Each row of a before or after table is a point. One or more steps were done to the points. Then noise was added and the rows were shuffled. The steps act on columns, c1 being the first. Name the steps. A step turns or swaps two columns, mirrors them in a line or flattens them onto one, adds a multiple of one to another, or multiplies or shifts one. Angles are multiples of 10 degrees, from the lower column toward the higher: turns from -170 to 170, lines from 10 to 170 but not 90. Use the fewest steps. Two steps may share a column if one is a turn and the other turns, adds or multiplies; they go together, in the order done. Otherwise the lowest column goes first.
In the rows, zero is written as 128.

Before (14 x 3)
[[127 123 113]
 [138 136 148]
 [136 153  95]
 [150 107 100]
 [115 158 141]
 [121 113 128]
 [151 115 103]
 [113 149 118]
 [ 98 136  93]
 [143 107 107]
 [155 158 129]
 [129 116 111]
 [133 117 123]
 [107 132 120]]
After (14 x 3)
[[ 95 133 111]
 [ 44 120 100]
 [224 126 141]
 [116 130 112]
 [ 99 140 128]
 [135 114 148]
 [181 109  95]
 [172 145 121]
 [ 51 127 108]
 [195 151  94]
 [167  89 130]
 [206 130 117]
 [ 59 113 103]
 [ 90 129 125]]
Steps: turn c1 and c2 by -120 degrees; multiply c1 by 3

Before (8 x 6)
[[135 142  76 147 140 129]
 [118  82 153 103 136 141]
 [146 114 141 105 156 116]
 [114  91 146 114 160 122]
 [122 134 144 120 158 134]
 [133  80 153 143 111 156]
 [121 118 153 127 120 108]
 [115 129 136 120 108 123]]
After (8 x 6)
[[129 143 127 119  96  93]
 [127  12 128  88 120 100]
 [122  37 126 106  95  81]
 [129 101 130 126 137  65]
 [148  95 135  91 100  77]
 [118 130 122 117 151  83]
 [119 161 123 159 117  90]
 [141  10 134 153 144 115]]
Steps: flatten c1 and c3 onto the line at 20 degrees; multiply c2 by 2.5; multiply c4 by 1.6; multiply c5 by -1; shift c6 by -40

Before (10 x 8)
[[131 102 133 109 121 137 120 134]
 [125 133 116 105 142  98 115 121]
 [131 116 167 114 124 127 138 107]
 [130  85 130 106 122  98 134 147]
 [115 123 118 112 120 128 105 103]
 [136 107 171 207 153 139 106 132]
 [ 91 121 130 105 135 168 152 153]
 [129 128 110 109 130 141 158 120]
 [123 137 130 164 116  99 133 118]
 [138 144 135 104 111 128 127 127]]
After (10 x 8)
[[132 139 157 110 121 155 108 134]
 [129 105 157 110 129 168 204 121]
 [132 148 170 106 124  40 142 146]
 [141 104 131 104 111 128 126 128]
 [139 221  49 206 152 161  73 132]
 [112 116 152 112 120 128  70 102]
 [ 80 120 146 104 134 248 188 153]
 [124 102 151 104 142  37  96 121]
 [122 148  94 165 117  41 141 119]
 [131 153 116 116 124 125 154 106]]
Steps: multiply c1 by 1.3; add 1 times c4 to c3; turn c2 and c3 by -140 degrees; multiply c6 by 3; multiply c7 by 2.5

Before (13 x 11)
[[138 121 142 115 137 117 116 118 122 143 160]
 [ 79 154 169 171 148 144 186 145 100 166 112]
 [142 135 105 125 164 122 121 120 103 149  96]
 [112  87 116 129 133  94 155  93 107 116 105]
 [ 52 151 126 186 133  86 161  97 166 158  83]
 [ 45 211 181 108 193 141 187 200  90 134 133]
 [110 103 141 125 113  88 168 102 149 157  73]
 [138 117  89  98 143 168 141 174 117 121 123]
 [169 152 128  91 114 163 108 151  79  91 128]
 [103 135 123  88 128 152 149 153  69 113 151]
 [177 132 100 112 118 102 138 165  88 106 142]
 [108  95 137 134 120  95 108 142 105 138 106]
 [123 120  93 113 104  88 124 107 109 172 109]]
After (13 x 11)
[[139 112 129 115 131 119 132 115 148 144 159]
 [ 51 136 144 185 115  84 140  99  90 159  86]
 [113 123  99 131 122  90  93  91 111 117 106]
 [116 157 117 116 129  89 114 106 155 172 113]
 [177 153 124 114 139 104  86 171 134 101 142]
 [ 80  96 156 167 120 145  75 146 102 165 114]
 [105 135 129  90 122 152  66 154 139 111 149]
 [140 160 112  96 132 168 113 176 119 118 122]
 [109 110 113 128 126  90 126  98  91 157  73]
 [143 150 132 130 127 122 108 120 152 147  98]
 [111 108 109 131 125  94 117 143 162 139 103]
 [ 58 104 199 108 118 139  65 199 100 131 131]
 [163 138 144  92 133 166  99 151 159  92 130]]
Steps: flatten c1 and c5 onto the line at 10 degrees; turn c2 and c3 by 70 degrees; multiply c3 by 0.7; turn c7 and c9 by -120 degrees; add 0.3 times c10 to c9

Before (12 x 12)
[[187 153 123 120 144 130  94 137 122 117 167 161]
 [112 108 183  91 101 114 104  89 129  89 124 157]
 [158 128 116 125 155 135 114 166 166 103  93 104]
 [142 117 180 158 144 138 139  85 172 127 168  68]
 [103 141 171  78 166 156 145 117 115  61  96  94]
 [129  90 109 126 123 195 160 164 110 128 158  90]
 [168 173  98 127 132 173  79 133 140  92 117 112]
 [123 105 160  72 140 101 150 107 163 156 121  99]
 [188 138 158 137 104 177 118 161  96 151  87 144]
 [120 127 147 162 113 129  85 105 106 143 120 156]
 [139 125  91 112  77  95 177 167  99 149 142 148]
 [153  80  91 159 133 145  97  99 117 103 113  83]]
After (12 x 12)
[[119 101 154 105 183 146  91  86 114 161 118 117]
 [154 146 150 140 159  54 106 165 108 110 110 130]
 [131 142 144 169 147 138  75 116  97 123 124 142]
 [ 92 148 181 118  88 128 168 177 114 126 116 128]
 [135 130 114 134 182 113 127  73 153 139 175 130]
 [135 119 124 140  92  94  86 104 108 180 117 132]
 [190 145 134 113 113 104 148 172 123 163 201 122]
 [156  81 123 121  96  76  71 129 143  96 138 130]
 [110 107 116 132 126  71  82 143 123 105 153 131]
 [163  59  89  73 172 142 134 120 112 139 118 107]
 [109 163 117  67 158 141 142  99 153 143 106 107]
 [122 105 102 119 118  99 107 152 176 138  89 126]]
Steps: turn c1 and c6 by -110 degrees; add 0.7 times c1 to c11; turn c2 and c10 by -110 degrees; turn c3 and c5 by 90 degrees; flatten c4 and c12 onto the line at 20 degrees; shift c7 by -10; turn c8 and c9 by 20 degrees

Before (13 x 18)
[[ 83 165 117 144 116 115 137 119 154  98 112 109 100 134 118 115 131 130]
 [136 150 124 139 132 134 147 177 130 166 152  89 143 159 180 132 117 166]
 [129 131 140 152 110 130  73 150 168  99 138 118 128 152 125 160  86 106]
 [119 168 129 150 118 114 135 109 169 157 127 193 153 125 106 144 146 170]
 [191 150 103 130 154 106 154 145 157 105 117 156 185 147 107 159 138 112]
 [ 90 124  96  48  96 104  76  74 155 101 178 136 162 168 161 104 129 137]
 [154 100  86  91 118 189 188  88 133 123 132  75 154 136 161 174 155 146]
 [138 149 108 132 171 118 169 133 170 117 183 113 133 123 175 161 209  90]
 [150 117 136  58 123 132 115  89 153 120  98 121  91 116 129 103 104 133]
 [103 171 153 158 133 170 177 132 121 169  57  97 160 162  93 124 160 143]
 [163 142 135 156  98 128 123 141 149 128 150 104 141 113 144 112 121 141]
 [140 181 167  75 113 196 150 146 123  60 140 132 166 127 171 136 124 156]
 [143  87 169 139 138 137 136 131 141 108 177  82  82  90  94 168  91 145]]
After (13 x 18)
[[162 144 127 155  92 133 131 159 142 134 147 120 136 107 132 141 122 108]
 [118 159 110 150 124 105 132  73 175 130 126 144 175 122 130 167 129 145]
 [138 134  99 131 163  63 100 141 150 165 185 122 124 126 123  90 174 160]
 [ 86 158 101 142 115 117 154 132 127 169 113 113  97 136 128 135 118 114]
 [ 94 106 107  46  90 108 107 101 130 165 181  79 160 166 136 137 111 104]
 [190 129  98 129 159 109 170 130 133 166 112 148 190 147 121 108 118 163]
 [128 140 136 155 111 164 110 150 138 177 141 142 120 150 132 108 101 161]
 [153  82 103  88 113 145  89 161 128 138 130  63 137 137 131 149 188 173]
 [105 180 133 155 142 134  96 164 150  93  53 111 149 164 125 143 181 125]
 [148 122 146  59 125 149 134 105 142 146  98  94  93 116 129 132 116 102]
 [129 149 114 139 126 141 151 188 153 101 153 154 132 160 132 167 125 133]
 [140 195 134  77 103 177  77 147  80 178 144 135 164 123 129 155 178 139]
 [149 115 185 136 143 159 161 155 130 154 178 120  72  90 123 143 111 168]]
Steps: turn c2 and c3 by -30 degrees; flatten c5 and c15 onto the line at 170 degrees; turn c6 and c17 by 50 degrees; add -1.5 times c17 to c7; turn c12 and c13 by 20 degrees; turn c8 and c12 by 60 degrees; mirror c9 and c10 in the line at 20 degrees; swap c16 and c18

Before (12 x 20)
[[131 109 125 114 196 101 145 123  95 109 183 131 124 136 102 147 118  84
   78 169]
 [138  88 121 118 136 119 141 117  71  89 178 125 156 119 144 127 120  75
   82 126]
 [ 92 132 114 133 128 131  99  97 138 119 119 116 131 132 129 154 164 196
  136 138]
 [126 131  95 146 120 138 115  94 122 113 107  99 135 164  90 176 123 151
  150 107]
 [125 110 117 140 151 128  85 112 139 168 130  90 127 111 120 159 139 168
  163 113]
 [143 135 113 146  86 120  52 106 151 119 131 113 118 133 102 162 178 163
  170 121]
 [117  97 126  76 160 122 141  93  97 119 173 106 145 129 134 166 109  71
  106 188]
 [131 129 118 143 137 163 123  89 145 107 136  97  85 114 120 167 146 160
  166 121]
 [162  80 133  97 137 116 134 128 106 104 157 102 153 114  99 115 111 120
   88 184]
 [119 175 142  71 125 114 151 134 102  75 175 104 153 132 110 149 139 107
  141  64]
 [ 97 139 124  56 117 116 151 139  70  94 138 120  90 146 108 155 152 109
  150  63]
 [141 124 116 136 100  80 128  91 137 132 150  97 116 135 127 154 154 175
  157 118]]
After (12 x 20)
[[132 162 124 121 195 101 178 130 146 104 187 122 126 133  92 141 115  86
   81 150]
 [141 117 117 140 101  79 124 123 135 133 148  89 111 120 124 129 161 177
  156 131]
 [139 115 117 114 134 119 188 117 119  92 175 122 156 116 147 122 124  76
   78 165]
 [125 109  91 149 123 135 114 136 101 111 105  78 135 140  81 150 125 154
  151 122]
 [167 172 129  95 141 111 153 121 123 104 160 122 153 116  92 104 109 119
   85 183]
 [117  71 142  69 130 121 172 130 154  80 176  96 152 132 104 120 140 109
  137  69]
 [143 121 116 144  85 119  35 126   6 124 134  88 113 127  93 147 177 165
  172 121]
 [131 124 122 143 136 162 109 108 131 101 127  80  86  99 117 135 145 160
  168 123]
 [129 107 113 143 153 126  77 121  61 166 130  79 123 106 115 133 140 159
  162 146]
 [120 183 123  79 156 121 174 122 135 124 172  82 143 111 134 144 107  69
  107 169]
 [ 92 137 110 130 128 132  93 127  83 123 118 102 131 113 135 143 169 197
  140 121]
 [ 96  58 124  60 115 118 197 141 138  93 136  99  86 150 107 147 149 110
  154 106]]
Steps: turn c2 and c20 by -80 degrees; multiply c7 by 2; turn c7 and c9 by 60 degrees; flatten c8 and c14 onto the line at 60 degrees; turn c12 and c16 by 40 degrees; multiply c15 by 1.3
